Each row is a point. Each copy is the shape, with its points in the same order, turned, moved and blurred by noise. Some copies are also mirrored. Which?

Shape:
-448  168
-97  42
155  138
238  353
203  -78
-102  18
26  193
Copy 1, 7 rows:
433  -167
77  -59
-73  88
-27  329
-256  -26
57  -145
66  96
Copy 1 is: mirrored
Copy 2:
-185  396
-41  36
205  -37
480  67
115  -244
-30  26
188  56
Copy 2 is: only turned

Shape:
-46  218  -122
-378  -328  136
47  -66  42
-48  -195  -79
133  -284  114
-24  3  -182
373  185  188
347  -22  -81
203  124  147
Copy 1, 9 rows:
-83  187  -5
244  -357  240
-51  -122  -108
-96  -205  68
-78  -380  -159
-191  -10  63
-104  51  -493
-336  -75  -270
-54  23  -332
Copy 1 is: only turned
Copy 2 (9 x 3):
200  31  -109
-463  108  -132
-66  -119  94
-137  -176  -96
-199  -263  178
57  -150  -145
217  -114  365
153  -348  159
130  -29  246
Copy 2 is: only turned
Copy 3:
-189  -8  71
245  -538  10
112  -54  -18
99  -207  -160
342  -40  -156
-80  -113  -121
163  375  112
93  242  -183
118  184  99
Copy 3 is: only turned

Shape (10 x 4):
-424  94  180  -107
-77  124  -7  -17
111  263  288  -227
195  47  163  99
61  -154  92  83
167  148  -209  331
-68  -148  -369  -25
60  47  -102  -49
-35  -399  -249  -187
195  -262  -266  161
Copy 1, 10 rows:
-2  360  -264  218
137  2  -169  19
260  -112  -130  410
9  -259  -40  105
-107  -78  34  2
78  -307  -243  -294
130  133  71  -350
194  -49  -24  -63
39  210  334  -219
-11  -162  163  -371
Copy 1 is: only turned
Copy 2 (10 x 4):
-93  -68  -267  430
111  -54  11  198
-149  -180  298  321
14  -150  127  -19
-51  7  -1  -90
457  -55  51  -184
263  386  -122  72
141  92  93  112
-72  531  -48  6
198  239  20  -260
Copy 2 is: only turned
Copy 3 (10 x 4):
-312  254  192  182
-79  7  13  21
-11  196  211  -333
215  -39  53  -30
205  93  -77  108
101  -377  -56  95
-155  -73  -382  165
-28  -95  -107  -14
-87  181  -499  207
194  -174  -402  170
Copy 3 is: mirrored

Shape:
73  69  -116  107  -5  339
189  238  -65  123  166  157
-69  153  -65  -193  93  -431
-152  135  -194  -234  163  -131
-282  -102  14  315  -247  -48
-144  -365  70  333  -287  50
71  293  -211  76  -69  145
-46  263  -58  -268  18  -160
-261  -106  240  193  -203  53
239  127  -104  32  -132  260
Copy 1:
12  157  16  338  62  -230
-17  112  46  141  -102  -367
-282  -163  226  -316  -119  -15
-255  -34  378  -119  63  -76
-213  227  -296  -34  174  163
-219  317  -316  247  6  341
-69  -35  -36  142  102  -308
-65  -226  259  -137  -3  -72
25  261  -201  -16  68  268
-15  -34  -15  330  -33  -224
Copy 1 is: only turned
Copy 2 (10 x 6):
113  294  86  1  235  110
165  271  18  -266  182  -11
-284  -97  -170  -80  10  -386
-177  -89  -288  -42  155  -129
105  83  233  393  158  -241
148  128  290  542  -44  -50
-37  394  43  -55  283  -80
-282  -21  -151  -133  189  -186
105  -70  375  286  127  -183
-10  400  157  -56  169  185
Copy 2 is: only turned
Copy 3 (10 x 6):
222  -88  -157  237  -64  -37
301  -124  83  121  -7  36
-204  -169  287  -378  70  50
-50  -361  95  -218  -1  115
-92  306  -151  -133  -208  -119
-274  417  -187  63  -220  -55
225  -209  -38  32  45  -220
-13  -262  68  -210  209  -4
-102  342  -255  -112  3  70
145  -100  -34  296  72  -168
Copy 3 is: mirrored
Copy 4 (10 x 6):
302  50  126  93  177  -152
457  51  263  -6  7  -73
-92  -32  324  -322  -173  300
-16  -77  304  -168  144  265
-130  -115  79  -192  51  -446
-138  -197  -203  -17  28  -494
301  268  265  -87  160  -95
-50  140  365  -126  8  178
-183  -165  151  14  16  -473
316  221  97  169  39  -133
Copy 4 is: only turned

Shape, 11 rows:
170  -138  107  51  -14  -36  398  -85
-16  -82  -157  -122  -325  -64  344  106
-14  -5  126  -155  -216  -51  294  47
240  -125  -79  -163  50  -238  -302  -281
112  19  -157  202  354  -158  -239  117
154  42  -336  30  396  188  -282  -161
-153  -7  -124  -27  110  -118  -188  -346
1  -142  217  138  -323  44  172  19
172  231  125  7  -210  11  180  19
27  100  -56  -19  162  -278  -60  -284
53  10  -62  -118  663  33  -441  -6
Copy 1, 11 rows:
-14  -214  -40  -17  -128  -152  275  21
-407  -168  -30  -119  -70  81  212  -230
-125  -242  -182  -163  -41  -28  172  -139
71  6  -27  434  -78  151  -230  -142
79  93  217  7  -95  154  -383  177
171  382  201  219  232  24  -212  91
139  -55  247  184  136  101  -180  -324
17  -74  -126  -259  -214  44  251  -242
-136  -40  -208  -135  -194  -223  -29  -111
118  -99  147  223  -26  -74  -254  -176
376  61  65  150  378  170  -478  240
Copy 1 is: only turned
Copy 2 (11 x 8):
31  -82  -24  -311  -56  -140  -121  207
112  -180  218  44  8  -94  34  375
-59  -100  181  -77  -177  11  -42  229
-294  24  275  -353  266  -163  325  -194
-137  85  -145  38  180  -217  84  -423
-52  453  -66  -54  299  -82  194  -295
36  169  227  -190  0  -129  368  -268
127  -277  31  -190  -116  202  105  176
-225  6  -32  -40  -234  6  85  242
-132  140  186  -176  -115  -308  165  -208
-240  404  67  -72  250  -15  -31  -690
Copy 2 is: only turned

Shape (13 x 9):
261  6  26  -329  -463  -407  194  169  34
-264  110  42  -70  88  256  -6  -29  -11
-238  -139  -171  318  148  188  77  1  -56
372  -155  83  -352  -68  -221  188  305  111
51  159  175  -312  -140  -314  153  232  57
-269  -53  230  49  54  -154  -162  -75  -160
-309  58  -20  -89  54  17  53  -46  23
-289  363  -4  -60  154  -242  -97  401  40
-269  394  -122  143  320  -29  8  -112  -4
273  -26  -76  -334  -46  -230  -47  95  0
-232  -23  255  -156  67  -185  316  -123  -412
-39  205  -39  207  77  276  -88  99  -158
-137  -20  -350  -28  56  184  -139  188  -182
Copy 1, 13 rows:
-76  -334  148  0  -273  314  -248  539  -129
-54  172  82  -308  114  34  -103  -242  59
-259  305  -177  -80  230  -173  143  -6  150
219  -437  18  -62  -102  -48  -97  437  -59
218  -121  213  -78  -269  134  -143  309  -72
-59  166  165  199  -95  -87  -179  -179  148
-152  105  137  -219  -106  -17  -8  -118  70
250  236  397  -115  -198  116  264  115  47
31  300  -69  -133  -148  174  289  -310  25
63  -453  93  35  -118  147  40  175  -10
-37  147  47  73  -159  -177  -280  -131  -383
17  264  -12  -80  305  191  57  -81  70
-195  -39  182  -173  274  75  315  -49  -51
Copy 1 is: mirrored
Copy 2 (13 x 9):
-412  146  53  61  -426  109  -430  277  -36
165  168  124  50  157  77  101  -171  84
254  28  -75  250  250  -290  69  -70  -30
-309  -50  4  -170  -309  -73  -390  175  269
-383  161  182  -48  -223  64  -328  -63  61
-73  -99  302  203  299  78  -113  -95  -112
76  146  168  24  81  -22  10  -126  -107
-63  118  209  122  -95  -62  -325  -587  -20
71  172  -106  31  265  -16  -8  -485  -227
-122  -83  -44  -130  -186  145  -419  89  36
-212  317  286  -15  430  -36  -249  129  -79
180  117  -155  301  216  65  -58  -241  180
448  81  -23  164  19  -44  -252  -102  61
Copy 2 is: mirrored
Copy 3:
62  -29  -39  587  -29  -186  192  501  14
-87  -137  -61  -220  -149  -27  113  -125  -217
43  -14  182  -105  -98  249  -98  -313  -98
-273  96  233  344  15  -238  145  441  -2
-170  -297  35  334  -26  -249  170  377  -42
143  -326  60  -145  -157  -137  53  -15  177
38  -245  48  -57  -96  -49  160  -80  -195
-202  -615  47  -2  225  5  -51  148  -145
-105  -431  6  -44  92  -111  -22  -447  -176
-44  35  81  234  199  -322  105  260  9
126  -303  178  85  -478  -374  -77  18  -83
-166  -48  -172  -142  0  69  -218  -176  -71
82  39  24  -183  198  64  -171  10  -272
Copy 3 is: only turned

Shape, 14 rows:
-34  41  -70  130  -67  30  7  385  -310  133  177
234  301  -110  81  -36  -163  -401  -357  242  -63  -8
62  215  69  -209  -104  -198  16  -280  316  -50  -105
243  395  -252  124  -23  17  -8  -422  118  -225  -199
15  -178  60  14  45  2  -91  9  154  294  -378
-25  21  -17  231  -132  -31  104  454  -190  -6  277
-60  -92  -84  307  -236  34  215  86  -120  257  76
-143  -234  -134  168  -201  -139  36  186  -337  203  332
252  83  -66  202  10  -105  -130  -399  508  -325  -184
78  -105  129  -66  -205  313  -124  -96  292  263  -34
-84  -269  -2  -202  46  196  -83  -76  4  -13  -60
-153  -104  -274  -114  -84  133  -100  15  421  218  -155
65  -198  -30  -140  267  160  57  -92  332  380  22
-345  94  59  298  -5  44  -2  76  -110  106  161
Copy 1 (14 x 11):
-81  197  248  92  -93  149  -209  26  389  -5  191
169  -63  -327  49  344  299  -85  -390  -155  74  -129
137  -92  -100  -10  202  108  114  -46  -295  -75  -319
-256  -212  -217  130  463  389  -9  -217  -179  10  -192
33  -322  19  -49  -78  -180  197  -194  101  136  15
-122  340  175  -57  -7  124  -207  150  412  10  124
-255  185  76  114  -150  38  49  -37  402  125  -158
-42  410  82  308  -232  48  -83  51  381  161  87
-103  -95  -455  -158  526  95  135  -210  -262  153  -153
62  21  180  -51  143  -171  297  -420  119  -28  -178
-20  25  132  220  119  -224  218  -144  -38  -49  188
22  -146  145  81  205  -397  -38  -222  8  191  -214
-108  -6  211  -94  -127  -281  109  -389  -247  138  -26
-186  180  -101  98  -114  -59  -195  -79  314  -228  1
Copy 1 is: mirrored
Copy 2:
-396  -109  -136  66  292  -225  -102  -94  121  -69  -235
185  131  -163  -455  -325  -283  -3  40  135  19  156
105  65  -98  -50  -438  -104  47  23  -79  -172  235
335  287  -78  -296  -336  -326  -120  154  -40  -213  -171
134  141  -133  171  15  146  204  -153  11  226  -15
-484  -75  7  126  266  -407  27  -53  78  -136  -188
-203  220  -34  221  297  -322  -74  -239  -1  -90  -58
-336  -154  48  100  407  -330  -225  -305  48  7  35
390  266  150  -278  -377  -339  278  125  -9  -16  99
-51  332  78  -30  -9  203  138  -198  245  -113  177
104  -124  171  29  82  171  31  -65  152  -66  30
199  84  -29  149  -162  -6  203  -384  395  -39  27
158  31  -82  -55  117  201  361  -425  12  -181  38
-115  15  -225  146  380  -324  2  65  186  -175  110
Copy 2 is: mirrored

Shape (16 x 12):
-25  168  -10  -108  155  346  -358  -1  -31  -238  -15  -23
24  -198  120  140  -70  243  76  179  -63  4  115  246
103  161  -363  182  24  110  60  193  6  80  -195  2
476  60  -65  -164  75  -70  -317  -415  9  135  -366  98
206  -25  333  94  -86  222  307  -112  22  -137  216  42
99  -270  -62  -59  504  4  173  -192  53  204  98  -75
131  89  79  -445  -265  50  14  -211  177  205  139  260
221  67  68  -45  -293  80  -31  -138  -54  -104  77  -102
-98  -29  -3  -291  -186  -344  -7  -105  -203  -221  -222  -98
148  -44  96  63  120  16  -63  -448  -241  -52  77  -243
144  256  156  226  -132  163  133  51  148  322  -152  8
265  87  128  138  -231  63  10  -21  171  -244  -174  -77
147  -151  47  189  387  -178  -201  141  -216  -123  43  -267
-68  -143  -257  15  160  -335  130  280  295  85  -98  289
465  353  51  -349  73  11  -182  99  -52  -156  -313  -42
241  50  73  -272  374  -283  121  -307  -131  46  176  181
Copy 1, 16 rows:
-205  77  62  -45  206  92  101  189  -174  176  -48  222
167  -36  318  -201  -80  125  -240  136  100  -108  -17  56
271  -67  -55  85  -65  70  -129  -35  -378  110  -26  -35
266  55  -40  600  109  219  412  425  -102  -71  13  162
225  380  334  -62  -162  47  -98  62  161  -262  136  318
-71  -236  -75  299  -474  234  92  -33  75  -204  51  358
248  177  -54  -27  66  282  410  178  187  -346  76  -63
214  241  65  16  219  6  33  149  -104  -268  201  202
93  -102  -234  137  142  -446  172  249  86  -215  136  33
24  130  -57  306  6  49  -47  249  15  -186  294  575
327  298  85  300  63  211  -184  -157  49  -29  -1  -94
304  269  236  147  158  -194  -37  76  -162  -165  -117  143
-288  -171  105  317  -86  -131  -250  158  -276  -218  74  272
146  -308  -101  71  -331  -61  24  70  -87  -256  -427  -239
-11  229  192  316  130  -114  443  247  -335  69  162  -104
-123  153  -157  246  -442  93  233  403  47  -307  184  129
Copy 1 is: only turned
Copy 2, 16 rows:
-215  287  -339  -34  147  -116  -100  153  -33  -1  -264  248
195  87  -203  -37  -53  -397  55  86  97  -47  229  242
131  357  8  241  10  81  -44  62  7  247  122  427
-352  450  64  -72  -79  223  -100  -300  -318  -247  128  107
189  136  -177  -8  -147  -305  111  -234  383  -206  5  72
-64  70  303  -108  364  -3  -52  -26  283  -170  258  136
37  -64  -117  5  -331  21  -443  -107  -24  -394  57  87
13  145  -51  74  -279  -144  45  -191  10  -170  -224  213
-137  -90  126  328  -33  -156  -31  -187  -280  64  -209  -109
-106  196  195  -260  63  -90  183  -244  55  -106  -241  53
26  213  -159  -28  -356  72  -49  -175  253  196  241  298
-111  348  -172  279  -305  -107  185  -165  121  -56  -30  138
-225  11  49  1  381  -92  423  -111  -1  53  -19  333
91  -93  19  422  112  130  -4  248  -42  41  488  117
-335  290  -328  316  56  72  -185  -443  -148  -95  -99  316
63  -61  22  -91  330  168  -81  -355  -19  -315  91  -71
Copy 2 is: mirrored
Copy 3, 16 rows:
20  -10  267  156  -106  132  -138  298  198  -65  -27  -129
-277  259  109  151  209  46  -168  -66  -122  -99  161  42
-52  -89  -20  -177  -143  97  -161  -52  -95  -427  84  116
143  -509  86  31  -237  -284  -41  -260  104  126  -100  -40
-664  62  11  143  83  -202  -191  77  13  31  115  -15
-269  -65  -6  49  122  -38  18  -235  520  -150  163  377
-169  -26  -190  194  225  -315  -129  -170  56  7  -412  -195
-265  -68  -20  -135  -12  -250  -230  81  -16  69  -6  -245
-7  72  -92  -303  -20  -240  388  86  38  122  -7  -155
-293  -74  -22  -96  -219  -111  -124  30  378  292  218  1
-459  -208  -35  -57  -36  169  -188  -177  -220  -201  -172  -36
-327  -98  232  -200  -81  -228  -84  112  -227  -13  -64  -36
-56  -184  151  -224  149  200  25  157  219  70  451  139
24  35  -51  -120  313  -56  182  -89  -130  -353  -70  501
31  -562  119  37  -22  -107  134  176  -43  -163  -37  -388
-125  -253  -286  257  146  -266  130  -15  297  128  131  198
Copy 3 is: mirrored
Copy 4, 16 rows:
419  11  -253  137  -17  -69  88  -147  -24  147  -9  261
104  -131  22  226  38  -202  -38  -8  88  -57  -307  -192
85  -123  -126  -252  281  11  -161  217  170  -51  -65  120
-162  -118  -328  122  -229  365  -187  -30  26  -226  258  340
179  -52  47  294  -160  -48  -139  226  -241  54  -96  -375
-202  86  -122  -40  78  -238  -375  -271  -280  -67  142  -94
92  159  242  30  -421  213  68  -33  -10  -330  24  -13
203  5  -141  63  -305  179  -85  151  95  47  4  -173
-176  6  -103  -102  -198  291  217  -140  207  319  142  -146
121  -50  -312  186  -122  48  -288  -114  -36  130  363  -232
61  -162  26  7  -66  -182  -103  487  41  -194  94  16
101  -175  -148  78  -269  135  -104  357  12  211  -104  18
-130  159  -485  162  135  -250  -250  -72  136  329  25  -45
-378  68  275  -212  152  -89  -170  -67  169  91  -256  176
-12  231  -413  79  -80  306  208  243  -74  15  34  319
-216  349  47  292  47  205  -164  -183  -150  -33  295  -108
Copy 4 is: mirrored
